Each row is a point. The last column is the point's height on a tilted bowl or saddle (a function of degree 2), plus a little noise. Count its main directions that bend up, bend down and stay straight.
(in the rows, 128 means zero)

Points (17 x 4)
[[110 116 199 177]
 [ 87 123 103 151]
 [125 149 145 158]
 [110 148 168 165]
 [150 110 154 162]
 [164 108 193 143]
 [107 110 115 160]
 [125 145 132 161]
 [125 156  56 150]
 [110 155 101 160]
 [107 145 155 168]
 [ 97  90 126 153]
 [ 99  99  92 139]
 [109 115 132 167]
 [ 73 101 127 144]
 [166 158 142 114]
 [103  94  93 140]]
Directions: 0 up, 1 down, 2 straight

Points (23 x 5)
[[151 151 164 110 114]
 [ 88  85 132 145  94]
 [121 160 129  73  91]
 [117 151 106 162 102]
 [120 159 154 110 114]
 [114 175  98 140  90]
 [109 152  93 133 103]
 [165 128 153  70  93]
 [ 94  84 121  73  81]
 [ 97  90 137 127 105]
 [124 123 150 103 118]
 [145 161 136  69  88]
 [144 125 137 130 125]
 [185 171 112 169  76]
 [ 78 111  80 108  86]
 [145 159 122 138 112]
 [ 81 136 137  77  83]
 [126 110 112 145 123]
 [132 132 177 118 119]
 [169 108 121 134 125]
 [200 120 161 121  94]
 [130 100  86  90 117]
 [106 128 175 164 107]]
Directions: 0 up, 3 down, 1 straight

Points (47 x 7)
[[118 138 142 122 153 129 150]
 [146 135 130  73 141 163 135]
 [123 133 117 145 127 153 147]
 [163 155  98 115  82 131 109]
 [ 98 133 110 166 137 166 126]
 [123 113 160  73 151  88 116]
 [144  79 117 130 133 134 122]
 [127  94 127 151 103 119 132]
 [184 100 138 107 161  70  79]
 [109 148 114 110 153  98 129]
 [124 139 153 161 141 107 152]
 [166 108 166 162 129  82 115]
 [124 119 106 166 210  67 102]
 [114 182 138 155 114  57  53]
 [130 158 135  94 157 113 126]
 [114 118 153 122 106  95 136]
 [122 160 132 106 103 165 151]
 [153 154 150 111 138 166 149]
 [130 139 129 142 104 123 142]
 [ 95 139 151  93 136 127 140]
 [148 107  98 144 119 119 126]
 [120 116  82 108 146 153 126]
 [107 115 200 117 104  97  96]
 [ 98  92 100 136 111  82 144]
 [186 151 164 100 147  75  69]
 [146 169 136 151  97 108 106]
 [154 144 126 132 193 122 111]
 [189 112  79  83 114  70  57]
 [151 172 142 188  96 140 108]
 [158 135 108 102 182 158  98]
 [133 164 154  96 120 124 135]
 [ 79 165 118  94 122 115 114]
 [180 146  96 124 112 130 106]
 [130 107  72 164 154 131  99]
 [155  64 100 158 119  66  92]
 [104  99  82 145 165 186  72]
 [ 91 143 104 157 156 171 111]
 [153 129 127 177  74 124  83]
 [164 102 166 154 158 155 118]
 [135 148 106 126 132 101 129]
 [192 106 135 158 153 114  99]
 [135  95 121  94 150 124 134]
 [106 142 162 130  58 100  71]
 [150 198 112 130 148 116  90]
 [142 157 155  92 160 111 121]
 [181 114 103 163 137 146  96]
 [175  83 114 161 128 118  90]]
Directions: 0 up, 4 down, 2 straight

Points (47 x 7)
[[ 94 101 113  89  99  80 115]
 [112  55 107 110 112 107 107]
 [149 121 137 103 135 139 130]
 [101 118 104 171 139 109 124]
 [157 127  96 129 104 143 132]
 [143 163 148 121 136 122 127]
 [168 112 151 101 124  59  78]
 [176 125 166 145  93  84  87]
 [141 120 150 165 112 160 119]
 [136 116 177 150 121  92  99]
 [127 146 136 113 185 152 110]
 [102 160 143  41 112 175  74]
 [ 89 164 149 152 136  90 101]
 [124 104 169  89 162 149  93]
 [ 94 185 119  92  76 118  86]
 [ 87  93 141 135  61 145  97]
 [129 124 134 120 179 150 115]
 [155 110 161 106 126 127 113]
 [157 144  93 138 170  95 115]
 [141 144  94  77 153 146 121]
 [ 98 125  66  80 101 149 106]
 [114  76  54  94 141 141  87]
 [107 109  99 145 117 156 126]
 [138 129 213 191  93 163  47]
 [154 122 132 167 151  97 116]
 [ 55 174  91 167 160 133  61]
 [135 122  80 156 119 110 129]
 [143  75 171  89 124  93  70]
 [128 112  89 132 115 128 137]
 [154 154 159 174 145 144 109]
 [155  97 151 127 117 145 117]
 [120  95 104 171 149 182  93]
 [143 120 113 137 127 120 140]
 [116 120 130 128 132 108 139]
 [128 123 128 156 139 184 115]
 [146 126  79 133 129 120 132]
 [153 148 188 114  79  91  66]
 [172 131 159 101 136 121 104]
 [139 127 129 150 176 154 114]
 [165 103 124 108  87 142 120]
 [161 191 150 140 126  80  94]
 [126 144 159 111 119 130 125]
 [ 78 166 115 129 136 130 112]
 [118 121 149 134  57 170  98]
 [127 161 146 175 137  92 112]
 [115 135 127 170 155 108 124]
 [131 168 126 147 105 118 130]]
Directions: 0 up, 6 down, 0 straight

Points (62 x 9)
[[164 120 181 109 158 142 158 184 171]
 [171  94 187  87 142 190  96 109 216]
 [120 119 151 126 131 144 124  63 145]
 [ 94 168 122 109 115 137 117 115 129]
 [108 115 125 182  79 134 130 102 130]
 [116 162 169 171 145 137 125 109 115]
 [131 114 159 102 170 109 120 204 197]
 [111 102 162 143 168 119 177 103 130]
 [148 129  99 172  98 110 132 152 151]
 [ 95 169 138 131  88  81  82 153 180]
 [134 130 108 113 125 132 139 143 131]
 [162 100 124 164 117 142 111  96 136]
 [ 70 125 130  95 106 143  84 107 151]
 [172 102 111 145 183 107 198  86 172]
 [ 85 164 109  99 154 133  85 117 131]
 [125 104 190 116 187  78  79 138 208]
 [141 167 151 130 162 124 132 116 126]
 [158 122 109  82 101  78 116 101  99]
 [151 135 139 127 103 120 178 139 126]
 [124 129 138 170 173 159 142 104 118]
 [145 124 138 174 186 115 168  90 129]
 [ 73 117 159 162 101 145  85 168 172]
 [174 139 165 138 137 125 120 112 128]
 [107 160 109 131 120  92 131 107 123]
 [182  94 184  41  64 127 140 114 152]
 [124 119 160 127  79 144 108 133 177]
 [172 120 111 143 113 149 101 142 133]
 [176 129 116 102 169  87 131 137 112]
 [ 98 114 158 110 119 112 122 151 147]
 [104 177 124  99  66 122 190 127 126]
 [142 143 112  80 118  99  91  92 108]
 [115 126 170 112  93 176 121 154 191]
 [ 92 102 137 151  87 124  93 115 146]
 [ 93  99 103  92 170 128 100 154 138]
 [170 150  91 130 138 129 123 105 117]
 [ 85 129 166 143 129 113 136  75 100]
 [137 125  76  93 135 148 139 178 145]
 [ 80 196 178 133 125  59  94 103 126]
 [152 156 107  92 109 156 101 125 135]
 [211 142 137 131 133 121 143 116  86]
 [104 126 147  96 167 140 182  89 141]
 [ 72  99 103 137 130 158 168 125 109]
 [116  78 111 139 153 115 124 179 140]
 [130  90 140 138 167 135 132 116 134]
 [133 160 124 151 149  86 109 114 122]
 [ 91 168 157 130 109 126 138 147 128]
 [138 111 152 144 104 105 134 139 131]
 [ 55 115 162 141 124 135 118 105  98]
 [131 129 122 177 137 149 139 189 149]
 [129 134  85  88 177  95 196 116 199]
 [129 138 118 136 150 110 148 181 156]
 [121 117 112 133  70 159 145  85 159]
 [102  98 119 142  93  76 116 123 121]
 [142 125 135 168 143 140 171 139 120]
 [133 141 138 121 118 107 210 124 128]
 [132 178 146 109 119 143 112 119 145]
 [124 139  52 107  99 117 132  92 168]
 [101 151 171 146  77 111 160 153 122]
 [146 130  79 129 116 133 163 175 163]
 [146 140 130  70 154 149 133  95 122]
 [139 153 151 166 189 166 183 123 118]
 [135 123 143 139 160 133 144 154 134]]
Directions: 3 up, 1 down, 4 straight

Points (75 x 9)
[[102 120 148  87 164  87  95 152  97]
 [176 163 114 132 141  76 137  87  96]
 [170 161 174 130 158 102 144 145 104]
 [145 135 112 170 125 115 145 120 117]
 [106 135 144  81 126 141 103 119 106]
 [119 115  72  95 123 113 160 130 104]
 [163 132  87 196 150  64 134 156 106]
 [109 114 162 122  98  90 125 129 108]
 [149 141 121 134 150 152 101  84 103]
 [137 123  84 155 162 112 145 148 117]
 [ 91 147 107 131 113  85 161 137 108]
 [133  50 153  83 130 117 150  53  69]
 [111 111 159 157 172 193 141 139 100]
 [135 167  97  80 158  70 116 158  94]
 [138 171 128 135 132 139  92  86  96]
 [ 93 164  96 133  77 212 191 125  74]
 [133 122  94  87 131  78 151 159 105]
 [ 96 101 114  82  97  66 168  84  76]
 [110 117 146  89 132 118 117 140 112]
 [110 138 109 123 107 146 102 126 110]
 [149  87 136 108 114 141 143 100 108]
 [142 113 190 160 117 203 155 145  84]
 [112 167 138 124 105 161 114 132 107]
 [141 177 132 127 161 188 120 169  94]
 [128 165  89 117 117  99 228 141  84]
 [113 133 142 121 138 162 121 112 115]
 [ 74 112 115 143 120 165 144 209  88]
 [110 125 129 172 196 165 138 130 102]
 [138 119 126 142 114 136 135 128 121]
 [192 103 132 131 151 141 108 104 102]
 [ 69 136 165  87 116 110 102 110  91]
 [116 117 157 136 165 109 144 131 117]
 [130 111  54 153 143 132 165 135 103]
 [125 155 111 133 126  91 142 150 118]
 [135 114  72  83 173 165 149 147  91]
 [144  84  98 151 138 124  86 129 110]
 [115  90 170 148 154 136  99  81  97]
 [121 155  62 140  85 127 136 101  92]
 [119 133 182 181 103  95 132 137  96]
 [127 136 142 143 107 103 172 118 112]
 [131  88 140 148 155 157 159 174 107]
 [147 117  88  99  97 149 123 155 106]
 [ 76 135 152 102 114 132 101 136 102]
 [112 156 127 103 179 151  89 145  99]
 [102 159 146 151 160 157 155 157 107]
 [ 93 160 126 146  98  79  95 171  95]
 [137  52 187 104 140 101 145 101  82]
 [153  91 141 138 126 109 111 131 116]
 [ 95  92 119  78 111 163 151 123 101]
 [139  86 112 124 118 117 126 122 116]
 [118 149 112 119  82 151 125  74  93]
 [144 158 167 185  86 141  62 203  62]
 [138  90 153 143 140 131 121  87 107]
 [110 161 124 167 189 122 106 133 102]
 [124  83 115  64 116 103 131 110  93]
 [119 154 139 127 162 139  47 156  86]
 [117 197 160 105 157 149 105 144  95]
 [121 147  82  64 148 133 142 147  95]
 [ 91 110 113 124 136  88 117 176 106]
 [166  90  80 136 108 105 154 158 109]
 [ 82 157 114 127 110 100 144 116 105]
 [125 152 127 110 120 122 196 122 108]
 [115 141 147 132 163 130 125 133 118]
 [ 80  92  74 124 148 167 207 139  79]
 [147  80 115 135 108 117 159 109 109]
 [149 128 145 135 137 123 124  71 104]
 [198 169 146 102 130 106 123 186  93]
 [150 116 133  90 127 123 128 133 116]
 [112 149 135 149 117 178  78 160  95]
 [159 150 149 121 100 100 119 119 108]
 [113  58  94 135 176 115 146 141 101]
 [147 137 117 154 114  96  86 113 107]
 [140 128  74 113 110 166 113 137 102]
 [ 93 102 110 165 139 161 120 127 108]
 [143 139 147 111 155 130 138 183 112]]
Directions: 0 up, 8 down, 0 straight

Points (71 x 9)
[[113 114  94 145 153 106 121 164  77]
 [200 126 148 136 185 146 104 118 145]
 [144 110 166 165  93 202 107 168  85]
 [108 111 162 130  90  96 130 154  77]
 [166 137 135  94  64  99 136 143  94]
 [195 112 127 140 110 140  79 149 112]
 [ 96 161 169 153  84 137 119 147  85]
 [150 195  84  92 221 113 108 162  93]
 [117  94  93 170 117 168 106 152 111]
 [118 145  87 155  86 146 116 127 122]
 [130 161 167  78 126 130  87 154 146]
 [108 139 105 119 173 116 170 103 111]
 [111 115 148 161  88 197 164 131  89]
 [128 113 115 143 117 165 166 144 117]
 [118 102 165 126 174  94 147 125  77]
 [159  85  83 106  92 103 132 181 101]
 [ 84 123 108 145 151 120  85 124 131]
 [164 122 138 112 140 107  95 123 115]
 [112 139 125  80  90  98 130 119 141]
 [135 111 132 123 118 136 121  59 142]
 [119 170 119 144  82 113 136 140 101]
 [131 107 128 194  80 174 131 143  85]
 [ 85 120 133 123 126 117 159 178  93]
 [137 147  76 127 105 129 156 157 116]
 [133 148 123 130 130 154 159  87 150]
 [144 120 134 102 131 139 143 149 129]
 [111  84 133 123 149  51 182  56  72]
 [137 140 139 154 131 140  91 110 136]
 [172 128 128  80 130 127 106 118 133]
 [140 158 180  65 111  97 107 132 110]
 [115 127  94 147 160  85  93 101 109]
 [129 106 140 154 161  98  81 104 109]
 [119  98  99  92  87 150 178  67 165]
 [139 123 126  98  94 119 127 112 140]
 [ 91 118 153  98  89 144 131 145 145]
 [154 100 186  92 154 184 129 110 113]
 [ 88 109 124 143 112 191 192 106  93]
 [104 137  80 151 151 136 103 146 100]
 [109 159  93 121 132 137 133 113 139]
 [130 157 112 159 117 136  98 134 118]
 [121 128  96 109 133 106 150 136 117]
 [147  58 200 132 133 141 116 175  39]
 [ 67  90 114 164 109 167 196 112  72]
 [129 121  86 160 133 139 108 120 122]
 [131 127 107 136 114 136 134 138 126]
 [ 80 108  99  74  95 108 129 175 156]
 [112 144 140 153 165 178 104  94 143]
 [130 123  87 145 134 124 105 101 132]
 [198 128  92 152 121 137 178 115 170]
 [ 93 148 111 164 140 116 150 119 108]
 [ 90 116 128 163 112 109 121 134  99]
 [151 120 112  97 153 166 135 113 139]
 [ 83 140 122 111 105  99 121 132 136]
 [129 116 134 144 168  96 131 123  96]
 [ 77 100  91  42 109 192 154 121 184]
 [124 134  78  95 129 163 132  78 148]
 [142  80 134 171 125  77 152 102  73]
 [124 144 118 107 209 143 127  87 127]
 [167 132  58 109 119 125 126 131 126]
 [158 110 153 127 117 106 145 123 100]
 [137 106  98  90 105 109 120 118 141]
 [123 109 122 134 161 108 190 106  92]
 [ 91  89 123 141  60 176  96 181 133]
 [120 150 132 134 164 100 115 106 133]
 [138  60 122  95  95 116 129  52 148]
 [140 123  91 143 116 114 129 107 132]
 [166  85 165 103 117 122 166  77  97]
 [111 110 101 100 148 112 101 157 119]
 [110  76 115  85  72 150 140 152 175]
 [ 79  90 119 102 144 175 110 138 153]
 [155 120  79 136 158  82 173  97 105]]
Directions: 2 up, 4 down, 2 straight

Points (73 x 9)
[[138 161 143 153 125 182 187 129 137]
 [110  91 114 134 149 196 129 103 109]
 [111 156 135 170 128 136 140 152 139]
 [134 121 157  80 174 107 163  88 102]
 [175 187 144 121 122  90 130 142 119]
 [141 137 138 118 158 133  92 160  88]
 [122 164 138  83 132 123 101 144 102]
 [107 137 126 153 138 133 161 120 135]
 [ 91 100 114  97 136  81  89 192 115]
 [129  99 115  95 136 149 156 169 112]
 [157 146 104 125 107 130 151 134 115]
 [112 129 149 106 100 130  54 119 105]
 [127 106 106 127  93 125 137 148 117]
 [ 37 117 125  88 110 140 115 122 110]
 [105 124  94 167 158 153  79 102 117]
 [154 132 157 126 103 183 132 123 116]
 [147  72 113  87 119 126 131 129 104]
 [ 96 150 163  83 183  95 129 117 102]
 [100 121 143 119 130 134  92 182 114]
 [117 106 135 121 111  95 140 115 114]
 [ 70  99 117 141 139 151 152 144 133]
 [166 130  60 127 121 165 163 131  95]
 [130 160 130 110 173 121 155  96 110]
 [ 82 121  85  93 148  73 104  91  98]
 [137  87 147 151 107  89  97 144 113]
 [127 131 119  95 158 157 157 159 100]
 [138 103 129 156 143 138 132 126 122]
 [170 124 161  51 137 153 124 113  66]
 [190  68 135  96 127 127 102 151  86]
 [192 112 149 180 152 131 163 103 119]
 [120 152  94  95 147 123  84 154  92]
 [114 125 139 126 137 119 101 131 117]
 [130  87 123 120 124 173 108 103 107]
 [119 117 153  97 153 159  90 199  70]
 [ 75 130 148 122  89 127 142 120 111]
 [177 153 102 103 141 182 139  48  66]
 [171  95 117 145 138 128 123 111 113]
 [127 123 162 139 132 101 119 129 118]
 [122 207 147 171  80 109 130 100 118]
 [ 96  84 109  76 148 117 124 101 103]
 [ 99 120 149 119 152 132 141 130 119]
 [119  83 104 186 110 142 173 190 143]
 [102 122 131  89 118  68 131  83  95]
 [124 166  89  95 140 123 101  88  85]
 [177  97  94 159 107 138 108  95 113]
 [148 134 187  84 107  21 107 178 106]
 [144 134 124 141 114 135 146  71 117]
 [110 128 138  97  97 172 150 141 119]
 [108 156 174 123  78 174 130 114 123]
 [ 79 151 170  94 173 105 137 190 105]
 [183 145  89 105 157 141 140 151  75]
 [156 139 124 115 101 165 157 129 114]
 [ 97 105 142  72 113 138 165 124 113]
 [127 157 140 120 128 118 131 100 119]
 [121 134 103 124 129 108 117 134 118]
 [146  97 142  94 197 168  85 151   8]
 [116  90 115 134 200 110 129 122 100]
 [141 125 134 130 103 169 134 131 121]
 [148 122  75 102 130 134 126 118  91]
 [ 58 143 118 142 149 130 154 110 134]
 [144 118  93 118 136 153 164 129 112]
 [ 69 122 164 135 145 222 113 118 106]
 [108  84 189 115 109 155 156 166 114]
 [ 91 134 152 107 167 136 101 183  92]
 [121  62  48 126 179 120 113 124 104]
 [ 87 130 113 146 125 135 179 110 129]
 [131 143 142 101 179 123 112 107  87]
 [152 132 105  82 180 115 143  99  81]
 [ 73 126 111 108 161 102  62 101 107]
 [134 162 128  57 123 117  77 165  81]
 [134 116 140  92 121 184  73  77  85]
 [ 85 174 114 146 126 118 140 126 131]
 [109 126 114  85 113 124 144 143 111]]
Directions: 0 up, 2 down, 6 straight

Points (68 x 9)
[[171 115 174 178  86 200 165 115  90]
 [118 208 124 129 197  94 106 132  97]
 [ 95 161  59 168 131 141 163 175  75]
 [202 121 120 148  96 135 102 168 108]
 [145 142 150  91  64 145 113 149  91]
 [106 159 123 163 132 101 158 150 103]
 [ 95 102 157 152  96 163 119 117 140]
 [112  99 146 168 149  75 147  87 130]
 [133 152 111  91 137  93 105 152 116]
 [106 144 134 179 156 165 109 175  99]
 [109 152 144 109 133 150 142 113 113]
 [120 164 170 140  88 166 138 167  59]
 [ 88  92 123 174 134 130 154 152 141]
 [155 116 203  75 145 148  75 107 105]
 [140 136  87  87 170 126  90  85 114]
 [142 128 111 125 138 179 170 104 130]
 [143 147 162 121 138 185 137  82 108]
 [100 156  77  97 162 127  84 144  93]
 [114 105  95  94 170 107 126  82 110]
 [154 109 154 135 147 150 142 178  99]
 [146 127 114 100  98 161 125 152 123]
 [136  75 116 145 120 113 101 129 176]
 [101 114 143  90  80 152 130 138 122]
 [126 107 139 136 148 163 130  79 126]
 [133 106 117 153  92 114 161 139 130]
 [111 125 147 184 165  55 141 120 129]
 [142 106 117 120 136 154 142 161 130]
 [117 151 111 112 122 106 113 129 125]
 [160 100 122 137 163 119 135 130 145]
 [119 127 119 124 170 143 118 131 129]
 [ 33 108 164 137 104 125 143 127  96]
 [ 92 193 107 156 101  89 154 192   7]
 [176 149 102 122 161 130 118 143 139]
 [198 106 106 111 132 189 135 114 127]
 [ 89 133 151 125 157 126 123 123 113]
 [130 152 157 160 107 129 142 149 104]
 [140 133 128 136 105 129 145 111 136]
 [ 87 128 124 120 191 124 137 118  94]
 [181 139 130 108 192 142 153 140 132]
 [ 82 125 187  96 167 139 175 113  73]
 [181 139 123 131 140 155 142 170 118]
 [ 95 150 137 138  90 137 111 129 111]
 [151 152 166 115  95 128 160  48 110]
 [176  97 149 145 134 220 176  99 111]
 [139 120 169 104 184 123 148 151 100]
 [122 112 138 110 178 179 130 138 105]
 [187  83 173 166 218 146 149  98  75]
 [142 112 141  92 133 138 117 101 140]
 [ 53 127  88 103 111 142 158 114  80]
 [141 132 151 132 112 136 168 139 121]
 [111 140 138 115 155  72 136 125 124]
 [115 137 181 125 114 135 107 143 104]
 [132 155 125 141 127  92 130 171 104]
 [ 79 121 140 163 159 180  73 145 124]
 [130 122 105 114 116 166 141 134 135]
 [144  63 146  77 164 128 121 126 118]
 [118 147 100 136 122 134 163 139 115]
 [189 133 102 164 103  77 107 122 136]
 [158 134 140 151 115  94  65 117 148]
 [162 149 154  99 152 100  78 127 144]
 [ 76  49 108 142 146 209 139 118 166]
 [103 123 155  90 112 126 115 116 129]
 [103 151  99 100 136 131  87  89 108]
 [125 102 101 114 118 117 162 105 128]
 [148 133 173 127 148  89 127 136 131]
 [149 106 106 121 127 140 102 161 147]
 [113 145  82 173 114 100  92  91 140]
 [127 150 108 134 140  73 120 131 134]]
Directions: 1 up, 5 down, 2 straight

Points (77 x 9)
[[118  47  97 113 176 118 150 126 138]
 [ 83 126 137 130  87 118 139 113 157]
 [138 104 105  92  83  72 158 102 185]
 [131  98 102 123 142 166 101  98 105]
 [ 52 129 104 109 109 146 121 100 118]
 [125 160 134 169 126 135 123 149 141]
 [151 135 128 138 150 122 127  85 107]
 [169 111 184 149  98 139  93 130 157]
 [ 94 114 143 153 140 166 163  84 114]
 [178 158 146 134 115 141 178 115 108]
 [117 181 137  88 137 152 205  75 132]
 [158 157  61 118 110  91 127 133 133]
 [125 147  88 128 150  92 115 162 141]
 [104  75 102 109 146 149  94 128 107]
 [103 115 130 153 123 171 144 149 135]
 [107 144 157 132 147 172 113 183 120]
 [120  77  68 137 150 154 128  97 122]
 [136 160 160 142 158  56 158 149 137]
 [171 152 166 160 120 147 176 101 103]
 [146 120 189 114 125 135 108 138 142]
 [118 176 150 129 131 173 165 164 112]
 [ 97 149 130 138 148 123 150 160 142]
 [168  51  90 112 163 110 156 150 187]
 [119 134 141 149 189 135 114 118 116]
 [174 156 106 107 159 133 144 136 143]
 [104 136 118 105 115 113 104 116 134]
 [ 64 158 145 139 121 140 105 151 133]
 [163 106 116 163  89 115 115 145 160]
 [133 139  99 173 139 126 172 130 174]
 [156 165 150 122 110 108 122 135 128]
 [118 119  74 106 119  79 115 134 139]
 [144  76 176 106 125 123 144 116 146]
 [119  78 194  61 129 113 171 148 188]
 [178 125 129 137 158  96 191 109 154]
 [136 126 116  98 102 145 134 101 130]
 [124  91 134  99 157  62 136 151 157]
 [118  93 124 119  81 119 131 147 158]
 [157 111 177 145 196 168 127 151  78]
 [124  95 130 150 123 128  89 151 133]
 [100  99 139 116 158 137 122 135 117]
 [125 171 110 134 124 154  94 159 147]
 [125 133 120 173 125 131 181  84 159]
 [140  93 125 118 138 176 121 159 136]
 [112 135 159 227 155 102 151 158 167]
 [106 100  88 188 137 146 144 195 192]
 [ 93 128 140 126 144 136 157 155 136]
 [173 118 106 109 138 158 110 136 146]
 [144 101 109 133 134 110 143 135 153]
 [137 156 174 137 173 166  94 161 119]
 [159 100 148  62  84 164 110 151 186]
 [175 103 108 162 156  80 113 175 129]
 [142 149 150  92  75 116 132 173 156]
 [167 115  82  99 184  99 122 194 194]
 [122 144 114 135 102  95 127 154 138]
 [136 134 116 111 104 120 152 126 150]
 [ 91 128 112 135 155 157 109 132 130]
 [131  80 149 121 133  64 140  86 157]
 [ 96 191 125 156  87 123 159 125 153]
 [154 140 118 123 131 128  69 154 144]
 [115  74  95 148  73 103 171 123 201]
 [131 137 175  92 174 187 146  95  75]
 [ 97 105 124 163 114 134 102 115 135]
 [163 137  99 132 135 126 158 184 167]
 [158 119  73 132 147 158 128 136 163]
 [146 120  52 136 122 129  88 143 160]
 [116 106 161 134  39 128 123 157 196]
 [164 113 145 136  61  73  90  93 146]
 [110 110 137  81 145 128 144 189 142]
 [138 124 102 177 156  61  84 139  92]
 [147 176 112 177 136  98 124 192 118]
 [116 158 146  92  99 174 132 143 129]
 [121 132 155 180 118 120 156 188 151]
 [126 154 147 105 179 108 131  90 141]
 [182 141 112 117 122 150 130 113 117]
 [ 95 107 152 100 146  90 161 130 170]
 [140  73  83 139  93 124 134 124 161]
 [ 98  97 101 152 145 129 133 166 146]]
Directions: 4 up, 4 down, 0 straight
